Every row gives one point. The last column is the point's height on a tilted bowl or saddle (a function of degree 2), plus a little noise. Along how many of its main directions does it bend up, bend down or stay straight?

Points (17 x 4)
[[-47  58  -2 -52]
 [ -2  53  49 -23]
 [ -6  -1  22   1]
 [ -6  32  -9  -7]
 [ -9  36 -28 -20]
 [ 13  58 -23 -26]
 [ 74 -10  12 -19]
 [-25  15 -20 -20]
 [ 39 -71  53 -55]
 [-41 -39  49 -61]
 [-28 -34 -40 -53]
 [  2  28 -30 -13]
 [ 14  -9   9   6]
 [-11 -10  24  -4]
 [-25   5  42 -17]
 [ 31 -83  50 -70]
 [  5  -9  25   4]]
Directions: 0 up, 3 down, 0 straight

Points (27 x 5)
[[-43  16 -32  21  43]
 [ 11 -18 -40 -60  54]
 [ 21  48  26 -46  30]
 [ 44 -54  24  47  20]
 [-24 -53 -21  84  44]
 [-35  17 -40  -6  38]
 [ 42 -53 -31  86  23]
 [ 30  14  22  11   9]
 [  8  71 -12  -8  45]
 [ 56  -1   4  37  16]
 [ -6 -40  49   1  16]
 [-44 -59   9 -52  68]
 [ 38  32   5 -37  27]
 [ 22 -27  13 -25  17]
 [-13  13 -17  -9  19]
 [ 57  28  42 -42  32]
 [ -1  15  12  13  13]
 [-19 -11   6 -31  22]
 [  2  30   2   7  18]
 [ 31 -12  -8   5   4]
 [-15 -44 -12 -22  24]
 [-80   1  -4  33  69]
 [  5  34  65 -63  28]
 [-11  54  18  21  39]
 [-57  52  35  11  53]
 [ 16  27  -5 -33  23]
 [-33 -10  55  -5  18]]
Directions: 3 up, 0 down, 1 straight

Points (42 x 7)
[[ -2 -12  -4 -14  -2 -74  75]
 [ 44  -6  21  34  57   6  52]
 [-51 -12 -24  48  21  -3  -4]
 [ 20  49 -31  30  10 -17  16]
 [-58  41   5  45 -77  10 -52]
 [-22   8  -5  21 -25  30 -18]
 [-45   2   5  37 -32  61 -47]
 [ 42 -15  27 -28  -8  16  32]
 [  1  28 -37 -37  37 -64   1]
 [ 56  37 -10  49  -9   8  19]
 [ -6  65  15  50  28 -64   8]
 [ 35  14  11   7  22 -40  52]
 [-10   7   0 -43  -7  -8   4]
 [ 34 -76  -5  32 -70  15 -30]
 [  9  75  21 -47  -9 -49  14]
 [-12  18  54   0  79  62  16]
 [ 19  -9 -35  -3  52  30  32]
 [-84  50  -2 -28  17 -26 -60]
 [ -7  -7  29  17  -9 -65  71]
 [-19  27 -37  46  -6 -25   3]
 [ -1  40  14 -17  14  26  11]
 [ 53  60  48 -33  36 -58  41]
 [-12  -3  22  33   7  28   2]
 [-52  19  -3 -70   8  20 -53]
 [ 22 -27  46  -1  14  31  17]
 [ -3  59 -35 -63 -19 -10 -31]
 [ -4 -32  14  39  13   6  20]
 [-55 -12  -4 -27  41  52 -34]
 [ -8  28 -15  11  29  -6  18]
 [-22 -17  55 -13 -39  26 -31]
 [ 12 -41  27  16 -30 -28  58]
 [-38  41 -12  19 -48 -37  -8]
 [  2  23 -41 -31   0  -6 -13]
 [  0  25 -37 -25 -46 -78  24]
 [  3   4  25  81  39  -4  27]
 [ 58 -39 -50  23  65 -57  62]
 [ 22 -44  -7 -35  62  20  35]
 [ 48  -8 -19 -48 -19   6  10]
 [-18  16   6 -13 -41 -16   1]
 [ 16   4  -1 -27  41  68  31]
 [ 20  41  35 -10  14 -12  28]
 [ 13  16  90  41  10  15 -21]]
Directions: 1 up, 3 down, 2 straight

Points (39 x 7)
[[-19  59  11   4 -24 -30 -43]
 [-23 -73  22 -22 -17   4 -39]
 [ -2 -28 -43  40 -11  29 -34]
 [ 19  -3 -23  32  -9  22 -18]
 [-11  20 -28 -19   0  23   7]
 [  1  28  47 -12  10  -2  14]
 [ 27  -9 -18 -11 -10  48  14]
 [ 29 -33  23  -1 -17  28  47]
 [ 36  22  -4  13 -29  -2 -16]
 [-13   1  27 -28 -22 -20  14]
 [  9   0  37  15  29   8  32]
 [ 20  78 -67  -8  30  45  -6]
 [-36   2  15   4  12 -37  -9]
 [-23   3  11  -7   0   6  -3]
 [ 13   8 -81 -26 -61  -9 -92]
 [  5 -15  24  13  11 -15  29]
 [-20   8  45  28 -42  11 -38]
 [ 15  16 -28  26   0 -60 -54]
 [ 44  -6 -23 -95  -3 -21 -55]
 [ -9  15  19  -1   6 -39   5]
 [-18 -26   2  32  -6 -11 -12]
 [  5  60 -17  -3 -23   2 -46]
 [ 12 -26  -8  51 -48   8 -52]
 [-34 -14 -41  -1   4  13   6]
 [-55  22 -33   3  28   7  43]
 [ 49 -42  12   3 -36  38  47]
 [ 18  43  35   6  10 -19   6]
 [ 19 -33  17 -46  57 -28  -5]
 [ 23  17  23  47 -17 -13  -6]
 [ 13  27 -27 -14 -41 -19 -37]
 [ 30  15 -32 -12   4 -50 -66]
 [-23  22  29 -29  19  18 -17]
 [ 29   0  37 -56  15 -41  37]
 [ 14  -9   9  -2 -43 -33  29]
 [-28  18  18 -43  15  26 -22]
 [-10  32 -22 -27 -45   2 -25]
 [ 16  16  -1  43 -12  38 -34]
 [-19  36 -13  18 -16  31 -22]
 [-33 -18  11  20  -1 -10 -14]]
Directions: 1 up, 3 down, 2 straight

Points (73 x 9)
[[ 22  -9  46  -7  -1  15 -13 -24  10]
 [ -8  23  53 -19  -7   1  34  36  24]
 [ -7  11 -21  15 -31  -3 -25 -44  13]
 [-16  55   8  23  -8  36 -21 -13 -32]
 [-24 -84 -21 -13 -17  -4 -57  41  52]
 [-10  20  10 -18 -11  24  -9  33  -3]
 [  7   4 -20   7  12  -2   8 -16  15]
 [-27  11  22 -19 -10  10  -1 -44  15]
 [-29  73  14   3 -14  17   8 -19 -13]
 [-44 -19  -1  39  -4 -48  24  53  47]
 [ 17 -33  14 -20  36   1  21 -23  -4]
 [ 15   5  28  12  10  30  13 -11   1]
 [-19 -44   7 -11   0 -28  37  20  35]
 [ 19 -49 -27 -23  -2  47   3   2   0]
 [-22 -17 -14  38  25 -14  40   3  67]
 [ 19  28 -44   5  17 -45  -3 -20   1]
 [  7 -35  12 -25  -3  20 -34  22  -1]
 [ -9  12 -13 -55  41 -26  13  11 -21]
 [ 20 -16 -37  -3 -16   4  20  43  18]
 [-53  58  22  30  22 -19 -33 -34   3]
 [ 44   7 -60   7  86 -23 -33  -2 -31]
 [-21 -73  25  -3 -27  15  17 -23  64]
 [ 12  30  14  11  40  31  20  -3  18]
 [ 51  51  19  -6 -23  -1  46  25  89]
 [-28  41  39 -39   8 -23 -11  19 -15]
 [-11 -16  13  27  14 -21 -10  23  16]
 [ 12 -18  31  26 -15  48  10   5 -16]
 [ 22  28   2  -7   0 -47  33 -22  69]
 [ 41  25  23   0  28 -46 -21  25  21]
 [-51 -39  25 -41  34  16   0  27 -39]
 [-47 -13 -52  16  25  19   5  20  41]
 [ 14   1 -31 -17  11  16  18  21  12]
 [ 30  13  33 -17   6  29 -32 -29   8]
 [ -7 -43  31  19 -35 -21 -25  24  22]
 [-22   4 -18  16  17  28 -25  33   7]
 [ 28   6 -66  18 -42 -15 -30  -3 -54]
 [ 24   2 -79   8  47   6 -23  21 -15]
 [-37 -63  46 -14  -8  -9  18   0  31]
 [  4 -46 -15   5 -34 -30  -1  18  16]
 [-10  27 -37  -2  22 -10 -27  22  -5]
 [-22   1 -22 -34 -43  25 -17  -8  31]
 [ 21 -10 -12  20 -12   8   4   4  -1]
 [ 39  34   9 -17  41 -10 -18   3  23]
 [-31  -9   5 -11 -17 -93   0 -48  29]
 [ -8  31 -12  16  28 -14 -13 -17  14]
 [ -6 -24  -8 -22  17  14  37  49  22]
 [ 14 -40  -1  10  16 -46  -7 -26  13]
 [-31  -9  12 -13 -17  65 -47 -29  -4]
 [ 19  29 -47  30   7   6  32  21  27]
 [-18 -27   1 -29   2 -32 -60  44 -12]
 [-20 -33 -45  31 -20   8 -49  13   4]
 [ -5  29  15 -12 -26  32   1  34  -6]
 [ 22 -23 -31  -2  -8  -9  -1 -22   8]
 [ 12  14  11 -23   0   3  37  19  33]
 [-44  -1  -3  29   6  19 -26 -34  16]
 [-37  20   6 -39   3 -13   0 -60  34]
 [ 37  29  18  58  -6  13  23   4  20]
 [ 17 -37 -32   7   1 -39 -12  32 -31]
 [ -8  -9   8   7  12  13 -41  28   1]
 [-17  21   5 -48  -5 -32  21 -14  24]
 [ 13  -7 -95  17  28 -12  35 -40  52]
 [ -8  10  18  -1  35  21  -5  90  57]
 [ -4   0  10   2  43  -1 -12 -25  13]
 [  0 -36  21  16  -8   7   5  27  19]
 [-25 -31  -1  28  -2   7 -40 -37  33]
 [ -7  24  34 -34  10  13 -13   7  -5]
 [ 23   9  24  33  -2  10 -18 -10  -2]
 [-23 -46  -7   4 -30  47 -18  18  21]
 [ 72 -23  30   6  68  22 -11 -14 -25]
 [ 37 -28  -5  32 -48  -7  13 -30  36]
 [  4  19  21  26  -2 -40  50 -16  95]
 [-27  13  14  -7 -41  -3   3  44  -5]
 [ 22 -17  17  -1   5  11   8  30   7]]
Directions: 5 up, 3 down, 0 straight
